Every row gives one point. The last column is the point's height on a tilted bowl or saddle (a function of degree 2), plus a little noise. Count its main directions that bend up, bend down and stay straight.

Points (15 x 4)
[[-56  -1  17  46]
 [ 45  27 -34  -8]
 [-54  70  -4  43]
 [-53 -63  41 -24]
 [-33  -4 -20  27]
 [-19  -1 -46  18]
 [-75  -8 -73  88]
 [ 30 -28 -52  31]
 [-23 -57 -47  51]
 [-46 -24 -83  72]
 [-25   1  49  18]
 [ 88 -20 -53  66]
 [ 17 -19  42  -8]
 [ 58 -49  -3  25]
 [ -9 -29  27  -7]]
Directions: 2 up, 1 down, 0 straight

Points (21 x 5)
[[  9  10 -10   4  -5]
 [-70  40  13 -33  23]
 [-34 -41  -4  -7  24]
 [-95   5  32  12  53]
 [ 12 -26  46  38  95]
 [  6   6  30  -9  19]
 [ -9  -5   3   6   6]
 [ 47 -11   4  26  38]
 [  9  82   7 -28  41]
 [-32  24 -25 -19  -2]
 [-19  20   9  21   8]
 [  1  -2 -22 -15  -7]
 [  1   7 -14  -8  -9]
 [-51   9   3  13  17]
 [-28  45   4 -23   7]
 [ 23 -14  28  -4  38]
 [-78  38  44  52  93]
 [-19  -8  51 -26  34]
 [-48 -15  20  -3  16]
 [ 17  15 -45 -10  -5]
 [  7 -27 -45  42  54]]
Directions: 3 up, 0 down, 1 straight

Points (72 x 9)
[[ 54  31  -7 -20  -3 -12 -38  18  48]
 [-35  22  22   5  14  12   1  57  16]
 [-15 -18 -46  -3 -26 -13  -9  29  32]
 [ -2   0 -46 -17   4  52  29  -9  21]
 [-23   6 -26 -31 -29   2  21 -15   2]
 [ 28  -2  56  -1  28 -31 -18  -8  42]
 [ 14   8  12 -36  -4   8 -18  25  10]
 [ 13 -37  49   5  -4 -20  11  28  37]
 [  4   8 -22  -7  -2   5  44  55  23]
 [ 40  -2   8 -94  13  27 -11 -20   0]
 [-36 -15 -23  22 -42 -44  17 -43  38]
 [  6  -6 -12  26  -1  29 -56  -4  40]
 [ 17 -27  12   4  23 -28 -10  41  36]
 [-28 -23  24  -3 -39  20   5  22  26]
 [ 38  38  -4 -15  21 -34  34 -38  18]
 [ -8  65  -8  18  24 -56   2 -18   3]
 [  5 -20  28   4  13 -26 -22  -1  26]
 [ 17 -21  52  62  -2  -6  19  12  55]
 [-28 -14  21 -66 -43  30 -46   3  34]
 [-29  34  50  -1  -6  -9  60  -2  16]
 [-24   3   1 -11  -8  -7 -13  -4  -1]
 [ 41  46  40  33   1  20 -27   0  63]
 [  7  31  -3   9 -32 -33  14  17   3]
 [  1   2   2  13  33 -49  13  15   9]
 [ 20  -6   9 -42  25  34   4 -19  12]
 [-15 -28 -34  10  -4   6   6 -14  30]
 [ 42 -17 -18 -24 -39 -48 -10  40  60]
 [  0 -46  45  13  42 -25 -34  34  66]
 [ -3 -37  27 -61 -26   3 -12 -45  10]
 [-28  30 -29  -5 -15  -1  23  10   1]
 [-31 -38 -16  -9  15  -6  30  17  21]
 [ 33  13  55 -31 -39  11  -3  11  48]
 [  1 -10   4 -38 -10  -3 -55  13  29]
 [  4  16 -19 -29   3  18  35   1   7]
 [-45   3 -28  20  -1 -11 -20 -10  27]
 [ 19   8  27   5  35   4  45 -19  35]
 [ 17 -19 -12   3   8 -24 -11  22  29]
 [-26  17 -50  26 -55 -20  40  27  24]
 [ 35 -41  15 -22  -9  -5 -33  28  52]
 [  1 -16 -47  19 -28  44  11   2  12]
 [-27  24  -4 -10  22 -40 -23 -34 -13]
 [-25   2  49  51   8  22 -15   7  45]
 [-35  14 -29  48  32 -36 -10 -25  48]
 [ 95   3 -30 -18   9  11 -56  43  95]
 [  1  13 -15  63  -3  22  51  -5  25]
 [ -5  26  29 -17  -3  44  -2  50  28]
 [ 23   3  -3  29   6   1 -49  -3  49]
 [-33  -9  54   6   1 -27  -5 -37  10]
 [-14 -10  -5  26   7  25  22  -9  20]
 [ 34 -16  23  31 -25  -2 -23 -29  71]
 [ 21  -2   5  19  29 -42  34   1  25]
 [ -2  12  48   6  15  10   3 -33  36]
 [-49 -16 -36  -8 -12  19  23 -17  30]
 [  2 -34  19 -15  17 -44  -5  21  13]
 [  1 -61  11  10 -13   6 -39 -12  71]
 [ 16 -30   7 -27  31 -21 -28 -12  29]
 [-59  19  -2  31 -43  25  32  12  32]
 [-43 -21   6  10  44 -16   7 -40  22]
 [ 35  43  49 -67  -3 -26  12 -10 -10]
 [-12 -38 -29  25  32  -4 -25  -8  63]
 [ 25 -24  -3   8  13 -24  11  10  30]
 [ 39 -46  27 -66 -10  22   8  -3  39]
 [-21 -24 -42  19 -11   0  14 -17  34]
 [ 16 -45 -13 -11 -22  11  -5  24  33]
 [ 13  -6 -12  -6 -51  49  -2  58  10]
 [ 72  24  -4  11  19 -21 -39   8  86]
 [-28  23 -13  71 -29 -13 -14  19   7]
 [ 64   1  34  -8  20  -1  21  -4  61]
 [-42   0  -7 -20  19 -52 -23  55   7]
 [ 14   7 -19  44  21  36  12  23   3]
 [-36 -18  -9 -20  15 -10 -24  -3  13]
 [ 31 -39  16 -60  14  10  13   1  21]]
Directions: 6 up, 1 down, 1 straight

Points (67 x 9)
[[  3 -59 -67 -33  26  19 -46   9 -16]
 [ -5   8   6  20  13  -9 -33   2   4]
 [-64 -28 -28  19 -20  68  -3  37 -32]
 [ 30 -18   1  17 -20 -76  23  33 -56]
 [ 34 -32  -6 -37  36  22  24  31 -22]
 [ -5  10  10   5 -26 -24 -16  -5 -11]
 [ 10 -45   6  -3  20  26 -11  10   9]
 [ 27  33 -17  39  12  44 -29  18  -4]
 [-13 -13  28  36  19 -68  20  30 -49]
 [ -1 -12 -11 -12 -35   1  22  17 -19]
 [ 35  26  20  13  48  11  47 -11 -12]
 [-19 -24  -5   9  -8  -7  43 -24  -6]
 [-20 -51  31  53  12  43  32 -44  -7]
 [-75  29 -27  10  33  28  -8  20 -19]
 [-14  32  -3 -31  21 -42  61 -35 -43]
 [-72 -37 -38  33 -36   2  -8   3 -36]
 [-46  25  -8  12  95  27 -40   8 -23]
 [ 29   5  13  47  55 -25 -13 -10 -19]
 [-27  -7  33   5  68  -8  10 -35  -6]
 [ 51  -6  -8  16 -21 -17  25  39 -28]
 [ 53 -56  36  -8 -46  -2   0 -65 -44]
 [-25  11  16 -10  56 -27  -3  44 -29]
 [-29 -11  18 -19 -29  30  21  19 -18]
 [-30  48  22 -21   9  17 -13  60 -28]
 [ 36 -55  35 -17 -53  -9  11  17 -50]
 [ 49  35  11   3 -50 -13   5  24 -35]
 [ 19  36   2   1  42 -14  14  24 -21]
 [  1 -55 -19  27 -28   5  21  12 -22]
 [ 59  -9  59  20 -18 -18  36  15 -43]
 [ 46  25 -32  27 -36 -16 -49 -48 -35]
 [  2  30  17 -78  61  53 -17  28 -37]
 [ 15 -29 -24  51  22 -72   0  45 -52]
 [ -2 -20 -25 -19 -27  34 -21  -8   0]
 [ -9 -15  24 -34  -2  34   4 -17   9]
 [ 19  10  55 -24   3  12  59  19 -45]
 [  0 -49  -1  10  45 -63 -18 -48 -35]
 [ 17 -16  -6 -10  19  43   0  66 -21]
 [  8 -12 -21  21 -22  16  -8  36  -8]
 [ -9  -5 -32  38  56  39  -7  12  -4]
 [ 35  70  36 -36 -11 -14  48  73 -95]
 [ 10 -63 -29  -3 -27  32 -63   6 -15]
 [ 25 -16 -31 -37 -62  50   5 -17 -41]
 [-16   7  44  36  15   3 -21  10  -5]
 [  5  19  34  -9 -44   3  77  11 -59]
 [  4 -18 -14 -19  18  23 -13  21   6]
 [ 77 -71  14 -83  27   0   4  14 -67]
 [-37  44 -55  23 -65 -21  61 -24 -65]
 [-15  30 -64 -25  23  16 -14  19 -21]
 [-61  25  11  51 -28 -25 -16  -2 -35]
 [ -2  13 -16 -55  18   0  42  -8 -23]
 [ 12  -8 -20  15 -23  -8  20 -32  -4]
 [ 39 -32 -34 -34  -4  76 -28  42 -38]
 [-37  -6  32 -13  24 -16 -49 -60  -4]
 [-22  31  14 -10  40  42 -36 -20  10]
 [ 11  30  10  40  75 -26  13  10 -33]
 [ 68 -26  39 -22  -7  22  39   6 -36]
 [ 20 -51  26  12 -37 -47  11  -1 -47]
 [-11  -1 -29 -14  50   5 -20 -83  17]
 [-13 -13  14  38 -28   8 -41 -15  -3]
 [ 55 -20  -8  21  22 -57 -22  17 -42]
 [ 10  56  56 -62 -10  -8  -5 -49 -62]
 [-10 -26 -18   7  57  56  44 -27  13]
 [ -1 -44  20 -22  -9 -15  39   9 -25]
 [ -5  -2 -85 -20 -31  37   5 -14 -33]
 [-15  -9 -12  32  36  45  53 -93  27]
 [ 27  45 -15 -39 -35   8  24  32 -51]
 [-11  50  18 -25 -34  28 -10  38 -30]]
Directions: 0 up, 6 down, 2 straight

Points (62 x 9)
[[-18   2 -22 -19 -38  -3   1  49  31]
 [-38 -15 -34 -19 -50   1  -1 -17 -12]
 [ 12  44 -25  28 -10  -1  26 -20  24]
 [-27  -9  38 -25  -3  35 -26   4  15]
 [-95  -7  -1   3  11  15  -2  32  30]
 [-41  49 -18  40 -24 -21  41   9  79]
 [ 60 -25  19  -7 -27 -12  -3  -5  -4]
 [ 15   3  26   7   0   4 -29 -27  -2]
 [ -3   7  -8   2 -20  26  -6  -8 -13]
 [ 29  -9  15 -15  -7 -17  11 -19 -14]
 [ 31   1  25 -37 -60   1  32  27  16]
 [ -7  -9  13 -14 -18  -8 -21   6 -13]
 [ 17  12  27 -11   5  -5 -22  -1   4]
 [ 25  26  34 -23   1 -14   4 -60   8]
 [-34  13  -8 -49 -41  19  -5   6  16]
 [-29 -31  24 -46  25 -26  26 -18  36]
 [  3 -10  11   3  27  36  -7   6   8]
 [-27  -2 -11  47  25  18 -41   5  13]
 [ -3  25  24   8  21  17  -4  30   9]
 [-16   8 -26   1  15  35 -38  37  24]
 [ 37  -2  18   9   7   9 -15  28  32]
 [  9  30   1  68  29  15  -4  -2  42]
 [  4   9   1  17 -24  -6  58   2  41]
 [ -2 -17 -29  -1 -39  39  25   7  10]
 [ 72   4  34  28  -6  -7 -14  22  86]
 [ 10  17  -5  -4  15  24  30  20  13]
 [ -4   1   1 -19   3 -34  82  21  78]
 [  4  45 -44  34  -8  17 -33  -5  38]
 [ -7  -1 -12  -9  12   6 -51  10   8]
 [-35  14  20 -34 -12 -23 -13  -8  14]
 [-18   6  19  -4  45 -41 -30  -5  14]
 [-13 -42   0 -16  25  -5 -10  -1   7]
 [ 18 -21  -1 -24  10  11  11 -20 -16]
 [-26   3  31  10   9  39  38  35  44]
 [ -8  26  10 -19   4 -21 -35 -19   3]
 [ 17   9  10  44  25 -24  10   2  36]
 [-35  28 -11   7  10  63  33  11  42]
 [  8 -17  19  41  38 -11  46 -14  57]
 [ 21  41 -18  -7 -36   7  15  -9   6]
 [ -8  32 -15 -47  12  31 -12 -65   6]
 [-16  36   7 -27  42 -24 -53  12  24]
 [-52  38  16  45 -19  -1  29   2  55]
 [  6  27 -72  24 -16   0 -10 -53  17]
 [ 66  39  38  -8   6   3 -14  39  95]
 [ 25  18  21 -50 -11 -13  -4   8  17]
 [-14   7 -17  17  35 -19 -10  -2 -16]
 [-49 -22 -19   6  13 -21  28 -20  14]
 [-13   1 -72  15  28  -1  10  42  36]
 [ 22  41 -31 -27  21 -33 -10  31  27]
 [ 29  -3   3 -53   7  21   4  26  32]
 [-24 -12  -7   0  29  12  29  15   2]
 [ 40  12  -5 -27  24  -2  33 -43 -19]
 [-23  13 -43  22 -28 -37  27  44  79]
 [ 10 -56  26  -7 -14  39  -5  25  30]
 [  2  26  38  47  21  34   2 -45  56]
 [  4   4  12 -33  -1  64  14  11  45]
 [-10  31 -20   9  41 -18  20 -63 -22]
 [  7  26 -10  42 -22  -7 -18   1  25]
 [-36 -32   6   0  38  31   9  10  15]
 [-16   4  39 -13  24   2  39 -51  30]
 [-31 -61 -19 -32  32  -3 -10   4  41]
 [-18  19  -3  26   0   8 -13 -14  -6]]
Directions: 6 up, 1 down, 1 straight

Points (72 x 9)
[[-70   3  43 -10   3  45   0  -5  21]
 [  9  18 -67   4 -12 -51 -24  63   1]
 [-12  22 -41  28  -3 -20   6  41   1]
 [-33  -6 -22  52 -14 -57  19   7 -10]
 [ -6 -35  -4 -24  28  47  -2  19  32]
 [ 44 -14  21 -39  45 -17 -29 -12  44]
 [ 95 -22 -29 -24 -11 -61 -28  45  95]
 [  7   5  14 -39 -44  17  27  -1  -4]
 [ 26   5 -30 -29  53  -5 -17   3  51]
 [ -4   5  28   5  13  -6  50 -11 -25]
 [ -7  47 -55 -24  36  -4 -33 -30  35]
 [ 24 -18  -8 -23 -39  25  25 -47   0]
 [-13 -28 -32 -32  36  31 -19 -52  65]
 [  5  28 -45 -18  -2  -6 -22 -46  27]
 [ 12  -6  27  34  51 -41 -16 -11 -18]
 [  8 -16 -12  -9  15  -4  13 -20  11]
 [ -7  -1 -13  58  37 -30   4 -51 -13]
 [  9  -8  13  30 -13  27  -8   3   7]
 [ 64 -33  23   8  33  19 -20 -24  10]
 [ -2 -27 -22  10  12  12 -14 -38  27]
 [-12  29  16 -10   2   9  62  13 -10]
 [  8   6 -31 -31  -5  52  36 -43   9]
 [  9 -58 -31  36  -9   5 -32 -20  34]
 [-10   4  63  36   3 -52 -18  -1 -31]
 [ 58  20 -12  37 -17 -24 -10  35   3]
 [ 11  16  16  -8  36  19 -16 -18   5]
 [ -5 -25  -1  -4  42 -18  -3 -17  16]
 [ 47  -8  -7  21  21  21  25   0  -3]
 [-38 -46 -29 -36  10  20 -15 -35  47]
 [ 32 -47 -28  59  -8  59  21  -8   5]
 [ 26  45  30   5  31  10  15   5 -12]
 [-14  -9  20  38   9  -7 -27  36   8]
 [-10  18   7 -29  -2  16  34  50   6]
 [ 38  -8   6  78 -25 -39  28   2   5]
 [ 20  -9  -4  34  -3 -23  48  14   5]
 [ -6 -26 -10 -19  -1  28  -6 -30  24]
 [ 71 -50 -57  23 -20  -2  38   6   5]
 [-35 -43 -27   1 -13   0  15 -21  13]
 [  5 -12   7   9 -24  34  -4 -15  11]
 [-15   6  17  -6 -14  24 -24 -58  21]
 [ -3 -52   1   5 -11 -52 -24 -13  29]
 [-35  66 -10  42 -13   1 -41  -3 -29]
 [-17 -34  22  10 -30  -8 -10  23  11]
 [-21 -12 -38 -63  48 -21  26  58  30]
 [  2   3  -3 -10  64  -6 -14  -1  23]
 [ 36 -34 -41  -5 -20  22   1  35   4]
 [  7  42  29  75 -37 -10  -3  32   3]
 [ 16  -6  -3  -4 -46  17 -22  -2  11]
 [-18   9 -20   5  12  -9 -23 -33   6]
 [ -2  52 -39 -12  -4  -4   9  15  15]
 [-10 -29 -10   1  44   7  15   5  23]
 [ -5  31  13  47  -4   6   2 -28 -15]
 [ 25  53  42  -1   5 -42   2  45  12]
 [-18 -25 -45   8   9  29  51 -19  19]
 [ 13  18  70  15  50 -52   2  16 -38]
 [  1 -42  20 -20 -23  -2 -20  -9  25]
 [-21 -15  14   9   4  40  -1 -17  18]
 [ 30 -24 -54 -17 -43  65 -27 -55  27]
 [ 29  19   1  42  42 -45 -21 -18 -27]
 [ 47 -20  21 -14  16  30 -30  -6  24]
 [-44 -45   2 -34 -24 -22  -6  -5  -1]
 [-17  21  51 -50  34 -26  42   4 -46]
 [ 16 -10  14  43   2 -11  59 -14 -11]
 [ -5 -18  19 -18 -37  -1 -15 -43  22]
 [ 20   9 -10   7  84  23  -7  36  50]
 [ 25  39 -36  11 -19 -36 -18 -11   0]
 [ 10 -19  58 -38  -3  16  19   8 -10]
 [ 23 -33  23 -28 -21  -6 -49  19  47]
 [-28  25   9 -23  -7   5  34 -10  -9]
 [ 65   6  40  26 -16  -2  27  35   5]
 [ 14 -30  15  32 -24  33  33 -36  -3]
 [ -2  52 -17   9  36  -4  22 -28  -2]]
Directions: 5 up, 3 down, 0 straight
